Each row is a point. To make a cloud, some directions were put in groups of two or more. Within a group, all points are equally far from the middle, so they leave a hole (a ring in 2 directions, a hollow ball in 3). The other directions are filled evenly. Then the cloud was stretched, turned, moved and blurred a little. Count the holes, and give their numbers of directions, smallest first.
(in the rows, 128 means zero)

Cloud, 13 rows:
[[121 145]
 [138 157]
 [185 142]
 [181 147]
 [191 114]
 [191 127]
 [111 113]
 [148 158]
 [153  80]
 [143 159]
 [113 109]
 [126 150]
 [131 154]]
Holes: 1 (2)

Cloud, 19 rows:
[[158  73 108]
 [112 142  93]
 [ 96 159 144]
 [109  70 119]
 [ 84  82 166]
 [163 147 145]
 [164 110 175]
 [128 166  84]
 [104  85 138]
 [153 134 110]
 [139 119 141]
 [120 121  83]
 [165 169 160]
 [140 156 127]
 [154 104 143]
 [ 84  91 179]
 [ 97 152 118]
 [145 126  74]
 [167 130 143]]
Holes: 0

Cloud (28 x 4):
[[114 165 145 146]
 [ 93 143 132  70]
 [114 160 167 117]
 [122  78 158  97]
 [130  90 134 166]
 [105 150 132  69]
 [159 140 111 152]
 [115  79 166 106]
 [130 152 112  69]
 [140  95 123 163]
 [ 84  96 139  82]
 [110 161  91 128]
 [160 121 116  74]
 [ 88 100 174 118]
 [ 97  87  92 126]
 [ 87  98 170 105]
 [152 137  96  79]
 [ 82  98 127  80]
 [142  93  89 138]
 [ 99  91 103 154]
 [ 83 116 154 156]
 [ 81 109  98 142]
 [162 121 162 122]
 [124 157  87  93]
 [117 159  86  99]
 [154  98 164 125]
 [114  86  96 147]
 [134 163 156 134]]
Holes: 2 (2, 2)

Cloud, 47 rows:
[[144  74 149 165 109 161]
 [161 149 118 193 183 154]
 [135  71 157 166 133 119]
 [175  94 126 180 175 167]
 [155 153 149 172 145 118]
 [153 148  94 172 130 150]
 [104 105 151 118 163 120]
 [136  82  93 125 166 137]
 [120 167  87 165  96 115]
 [177 124 114 190 179 151]
 [113 164 110 137 127  78]
 [125  78 148 161 146  86]
 [103 113 111 172 189  73]
 [176 139 127 139 157  88]
 [103  90 126 110 150 163]
 [ 94 116 153 166 127 110]
 [151  96  82 103 149 135]
 [105 153 123 154 144 125]
 [106 156 106 161 160  79]
 [110  95 138 106 164  96]
 [145  76 132 130 179 145]
 [131  80 110 158 153 102]
 [108  94 144 109 177 149]
 [103 132 165 158 135  83]
 [163 128 133 121  94 143]
 [115 151 140 127 175  84]
 [170  97 120 187 137  88]
 [166 137 158 174 104 106]
 [ 81 105 106 161 102 129]
 [155 111  85 112 103  77]
 [107 131 157 109 175 116]
 [103  94 170 164 121  99]
 [ 90  95  75 128 108 131]
 [134  88  86 131 130  76]
 [ 97 111 130 188 150  90]
 [ 87 103 114 149 133 159]
 [108  94 113 123 170 110]
 [ 99  89 163 137 109 141]
 [113  84 144  95 105  93]
 [ 95 131  93 150 188 103]
 [109  80 119 142 123 159]
 [153 166  99 100 160  70]
 [105  94 105 125 173 129]
 [116  83 111 129 104 103]
 [125  85 109 121 103  75]
 [118 152 181 124 113 107]
 [129 157 122 197 147 157]]
Holes: 1 (2)

Cloud (84 x 8):
[[156 118  83 145 158 142 128  93]
 [143 153 146 177 144 113  98 153]
 [162 142 129 102 135 116 177  85]
 [161 154 122 145 179 115  81 112]
 [142  60 147 141 127 145 149  86]
 [103 152 151 167 184 131 123 156]
 [ 89 115 104 123 172 170 160 159]
 [163  88 121 180 133 137 159 129]
 [151 108 121 188 138 136 112 169]
 [ 90 148 109 136 164  88 145 119]
 [107  89 153 163 141 136 127 101]
 [125 154 130 167 179 174 167 134]
 [104 103 110  84 174 107  72  90]
 [133 134 166 114 175 119 174 159]
 [174 108  97 137 203 129 158  92]
 [162  71 116 108 113 168 175 150]
 [138 116 181 155 128 111 102  79]
 [175  87 151 121 184 144  98 115]
 [ 90 102 124 120 105 151 103 134]
 [109 155 128  93 154 115 139 101]
 [181  84 126 127 149 151 172 167]
 [145  77 151 156 186 109  71 146]
 [ 86 108 142 107 109 123 171 151]
 [113 102 128  92 190 168 121 151]
 [116 128  95 163 154 166 129  96]
 [131  92  82 106 128 170 154 123]
 [ 86 109 167 132 176 144  95  75]
 [105  95 177 122 181 117 142 143]
 [135  80 166 111 167 123 142 136]
 [106 146 111 138 137 172  87 157]
 [161 119 124  93 198 153 168  82]
 [106 154 132 159 113 125 169 168]
 [112  97 117 172 135  94 112 139]
 [146 156 122 111 203  92 127 125]
 [162  93 153 151 180  94 124  70]
 [139  87 120  88 133 124 146 144]
 [168 108  99 173 195 160 150  96]
 [109  90  97 173 156 103 150 160]
 [124 114 187 111 187 124 126 134]
 [ 81  97 164 134 181 109 141 127]
 [138  83 132 191 170 153 140 142]
 [108 105 139  84 126 161 155 101]
 [151 152 153  78 143  99 103  85]
 [ 96 146 135 146 183 164 156  91]
 [169  89 143 104 112 128 144 165]
 [135 160 129 163 102 157 180 163]
 [105 132 121 171 112 106 125 155]
 [176 154 128 124 132 141 130 134]
 [190 101 108 132 167 177 137  77]
 [125  92 174 142 107 118 159  88]
 [102 153 134 123 137 153 156 110]
 [112 130  96 134 111 164 106 148]
 [159  74 131 115 169 114 116 121]
 [133 128  93 109 186 119 157 176]
 [119 119 109  87 179 138 122 135]
 [117 106  88 158 127 165 132 166]
 [164 170 129 143 111 162 126 177]
 [170 140 165 143 130 125 160 166]
 [129  79 165 151 191 112  99  69]
 [119  89 101  82 134 132 165 102]
 [141  93 122  87 201 109 120 123]
 [ 98 159 180 125 162 106  90 161]
 [122 129 153 104 177 185 152 170]
 [179  83 135 115 181 157 131  82]
 [131 173 154 103 131 128  99 161]
 [170 133 176 132 182 117  92  71]
 [136 140 192 128 145 114 117 123]
 [126 117 163  68 110 113 116  89]
 [146  82 164 144 204 108 146  68]
 [ 97 111 162 112 130 172  96 164]
 [123 153 148 151 120 126 140  76]
 [114 114  90 142 150 164 106 145]
 [154 165 124 127 182 171 120 160]
 [112 109  79 106 150 115 146 108]
 [142 168 128 100 136 160 101 122]
 [182 119 139  96 122 132  95 143]
 [156 167 138 140 155 155 122  95]
 [146 142 132 172 149  90 130 127]
 [106 125 175 144 166 149 154 150]
 [ 90  75 142 157 173 117 152 118]
 [136 164 123 124 146 174 154  91]
 [116 103 180 162 189 112 139 128]
 [ 97  76  90 124 204 110 126  82]
 [176 128 162 163 139 165 172 160]]
Holes: 1 (4)

Cloud (106 x 9):
[[132  97 153 112  98 118 100 112  84]
 [ 96 113 125 144 103 125 147 154  96]
 [148 171  72 157 157 142 144 157 111]
 [ 72 177 141 117  93  62 101 140 111]
 [136 152  97 145 124 143 139  71 113]
 [104  93 197  98  86 114  98 126 117]
 [131 145  99 137 128 167 113  93 161]
 [142 131 164 146 139 131 183 122 106]
 [152 111 179 170 123 103  85  74  93]
 [144 186 120 149 110 157 134 167  98]
 [146 160 180 217 123  78 105 173 109]
 [145 109 144 149 147 132 181 111 114]
 [143 148 104 135 112 123  93 115 124]
 [176 185  98 110 124 163  91 116 144]
 [ 96 114 147 141 123 176 193  97 182]
 [101 130 179 144 165  86 144 164 158]
 [130 111 174 143 130 133 151 104  84]
 [122 119 115  99  98 116 142 173 121]
 [ 94 150 133 116 151  78 120 159 135]
 [131  92 148 120 153 159 112 118 138]
 [111  93 174  78 138 148 156 169 130]
 [141 118 165  96 139  92 145 139  79]
 [112 117 110  93 156 143 163 155 149]
 [114 200 180 130 149 134 138 133 139]
 [173 137 146 152 150 129  80  83 121]
 [134 137 161 110  87 134 131 130 129]
 [ 89  82 171 159 123 130 187 149 167]
 [117 115 127 144 159  85 170  69 138]
 [151 179 156 161  57 145 118 137 106]
 [144 165 120 120  64 137 105 153 113]
 [104 177 118 137 199  92 153 168 163]
 [112 131 142 150 172 147 134 134 125]
 [ 80 153 127 158 108  73 147 143 156]
 [117 104 113 179 136 132 163 134  86]
 [150 182 117 143 114 132 161 109 149]
 [131 127 139  72 156 151 181 118 161]
 [167 138 188 154  79 121  93  88 103]
 [143 122 158 186  81  87 160 106 163]
 [153 103 197 192 102 124 117 133 134]
 [107 156 162 158 112 140 116 108  93]
 [ 90 129 119 142 190  72  98 128 126]
 [ 85 119  91 157 178 163 103 139 110]
 [105  94 178 140 151 133 162 144 160]
 [135  88 117 135 132  83 106  82 111]
 [ 88  80 203 170 108 110 111 116 140]
 [177 185 165 152 143 154 118 171 154]
 [147 120 142 164  75 160  96 129 151]
 [107 133 155 179 127 128  93 156 124]
 [159 132 180 138  88 132  59 155 141]
 [129 108 167 105  85 138 101 121 144]
 [131 133  96 102  94 133 146 139 151]
 [118  94 169 128 121 112 172 148 111]
 [125 157 113 112  99  90  94 132 100]
 [ 96 141 160 121 109 106 158 119 125]
 [161 154 130 100  77  96 151 120 101]
 [117 125 129 140 133  99 115  74 169]
 [113 171 180 173 123 120  73 163  95]
 [143 154 178  93 118 153 170 111 103]
 [122 183 142  94 130 154  77 159 122]
 [132 119 186 130 134 102  89  96  91]
 [129 125  91 124  96 144 154 151 103]
 [110 135 140 145 117  70 164 180 140]
 [129 131 125 111 156  61 156 164 157]
 [144 147 102 164 123 150 162  98 112]
 [155 150 144 183 189 132  80 134 141]
 [169  95 143 133 155  70 149 160 106]
 [180 162 183 101  55 156 148 144 127]
 [123 100 106 143 120 132  77 159 138]
 [149 208 171 103 108 141 129 121 118]
 [183 111 161  81 147 131 169 114 136]
 [ 72 118 208 137 110 117  92 124 114]
 [ 80 100 131 119 139 148 180 157 132]
 [133 110 168 186  93 176 128 149  93]
 [ 95 151 187 154 128 138 148 154 126]
 [ 96 117 159 154  77  98 166  76 124]
 [111 187 177 128 119 159 104  95 166]
 [179 189 109 142 102  63 129 102 112]
 [ 63 160 104 130 145 154 149  97  88]
 [ 84 141 149 161 145 151 149 116  91]
 [129 131 154 141 143 116  76 162 145]
 [ 87 116 157 124 154 172 112 167 138]
 [164 115 102 134 135 110 115 130 121]
 [ 69 134 139 122 138 107 134 125  75]
 [164 184 150 169 119 180 103  93 118]
 [137 101 185 133  80 163 140 125 103]
 [104 151 204 153 138  94 160 101 136]
 [133 114 159 157  99 130 119 158  69]
 [150  96 189 102 125 113 122 153 106]
 [101 180 112  75 180 139 136 146 139]
 [113 186 137 164 134 111 101  98 123]
 [118 127 179 106 117 120 129 130 133]
 [130 187 119 126 107 108 125 116  95]
 [109 158 144 130  83 165 102 127  93]
 [144 166 176 144  96 181  98 138 154]
 [ 82 106 111  94  87 130 173 105 104]
 [148 177 153 161 117 160 185 107  94]
 [ 86 118  99  84 151 147 138 123  85]
 [154 127 196 141 101 140 157 120 118]
 [102  89 120 183 123  72 180 145  76]
 [ 87 126 117 182 132  80 138 162 141]
 [109 115 178  97 172 141 148 143  92]
 [145 123 109 104 128  90 186 137  97]
 [161 182 175 117 107 129  94  97 122]
 [ 72 118 158 143  69 144 181  93 111]
 [149 159 140 154 129 142  73 190 118]
 [147 142 131 161  50 131 175 112 100]]
Holes: 0

Cloud (102 x 9):
[[124 139 113 118 138 118 166 122  77]
 [133 148 112  79 101 149 113 126 103]
 [114 138 137 182 130 148  97 163 164]
 [189  78  93 144 122  32 154 168 117]
 [126 113 156  97 100 129 118  98  82]
 [156 131 122 120 163  57 132 120 120]
 [160 141  78 141  72 137 112 108 138]
 [105 170 157 160 141 104 100  77 144]
 [136 153 108 154 116 117  85 191 142]
 [ 67  90 110 156 115 145 126 160 154]
 [133 145 159 131 110  99 169 159  69]
 [159 185 153 109 143  71 131 154 114]
 [144  65 159 108 140 152 141 125 159]
 [158 144 112 185 161  73 102 149 127]
 [116 152 148 158 128 166 135 140 170]
 [177 142 134 117  88 174 144  92  69]
 [162 156 144  93 138 159 134 115 104]
 [111 128  65  89 106  96 196 152  90]
 [180 128 141 130 101 142 124 120  42]
 [112 142 138 154 122 162 136 147 137]
 [167 110 140  64  94 142 122 165 143]
 [157 121 162  85 161 144 107 104 106]
 [179 104 156  94 147 103 174 114 114]
 [121 171 182  96 103  80 151 128 129]
 [184 143 189 154 174 110 113 105 147]
 [141  91 140  90 145 101 181 164 170]
 [112 101 138 122 109 162 124 166 109]
 [141 113 173 125 159 135 155 158 101]
 [144  97 122  82 112 153 112 149  91]
 [140 132 138 113 152 185  85 154 136]
 [109 135 116  57  89  71 189 123 125]
 [129 122 162  93 168 152 140 140 152]
 [144 128 156 110 138 142 100 198  75]
 [ 94 147  91  85 148  87 159 153 112]
 [144  96 183 155 156 143 158 164 131]
 [138 132 170 172 136 141 126 134 154]
 [136 133 103 147 143 132  75 142 161]
 [138  95  94 131 164  78 135 116  92]
 [149  95 140 105  75  74 162 116 118]
 [165 134 119 105 131  76 170  94 134]
 [199 136 159 140  93 138 175 161 125]
 [192  80 124 140 154 154 128 143  83]
 [133 146  81 134 112 115 108 190  66]
 [203 130 144 126 115 148 199 122  99]
 [ 87 107 148 129 132 111 105 118 105]
 [133 174 200 125 121 128  88  91 141]
 [194 128 126 135 142 141  98 155  57]
 [143  96 131 186 175  79 160 130 110]
 [140 150 182 144 148 149 146 106 144]
 [ 68 156 147 150 151  95 165 133 123]
 [122 137 150 160 115 120 208 109 113]
 [157 169 174  83 151 126 131 138 137]
 [118 182 127 143 159  67 133 147 122]
 [141 140 123  98 112 155 150 141  69]
 [170 125  70 126  95 145 131 128  90]
 [170 118 137 109 144 126 120  91 114]
 [121 133 163 170 141 172 111 149 133]
 [149 133 168 169 144  83  95  96 122]
 [111 151 131  65 124  91 173 128 104]
 [175  82 113 140 138 167 121 138 107]
 [133 111  72 111  80 109 117 102  68]
 [162  47 100 146 144 155 113 146  80]
 [119 187 125 113 136 123 157 105 123]
 [150 116  73 115 152 117 126 118 103]
 [154 102 107 162 140 106 149 151 101]
 [145 149 115  95 107  85  75 193 144]
 [133 113 102 114 168 154 163 154 115]
 [120  76 127 125 106 183 142  99  80]
 [200 129 129 180 136  98 148 132 126]
 [120 175 160 125 116 166 118 113 138]
 [153 143 114 131 160 118 117 174 126]
 [156 143 100 101  84 163 142 147 119]
 [108 178 172 118 114  97 103 119 111]
 [178 140 189 149 155  74 135 113 141]
 [ 97 130 169 113  90 134 114 129 100]
 [175 163 141 135 135 154 131 181  86]
 [133 144 201 107 102 104  80 166 139]
 [140 140 182  82 112 125 156 143 118]
 [164 102 142  88 151  63 142 155 104]
 [169 151 170 109 115 102 154  95 122]
 [127 130 110  87 100 135  94 163  81]
 [113 129 197  76  82  85 140 120 101]
 [157 133 126  86 144  93 138 109 102]
 [129 110 195 122  89 143 123 112 142]
 [169 152 136 139 114 155  66 185  78]
 [109  86  96 112  98 122 125 126 167]
 [196 150  92 107 158  94 152 152 112]
 [177 153  84  99 122 130  73 152 110]
 [128 119 129 136 139 155 121  87 114]
 [109 166  96 143  99 111  94 110 101]
 [143 109 161 120 156  77 174  76 113]
 [106 143 184  86 145 156  86 126  95]
 [162 160 146  91  99 132  86 133 143]
 [165 106 150 107  86  59 144 132 121]
 [157  89 124 105  83 127 117 131  68]
 [128  99 112 124 120  92 163 137  96]
 [181  99 161 102 121  81 163 140  98]
 [210 110 109 132 151 116 160 129 145]
 [175 161 137 125 130 162 167 142  85]
 [202 142 127 128 130 133 161 152 136]
 [157 156 125 181  96  88  80 164 108]
 [158 154  87 108 149 117 137 170 148]]
Holes: 0
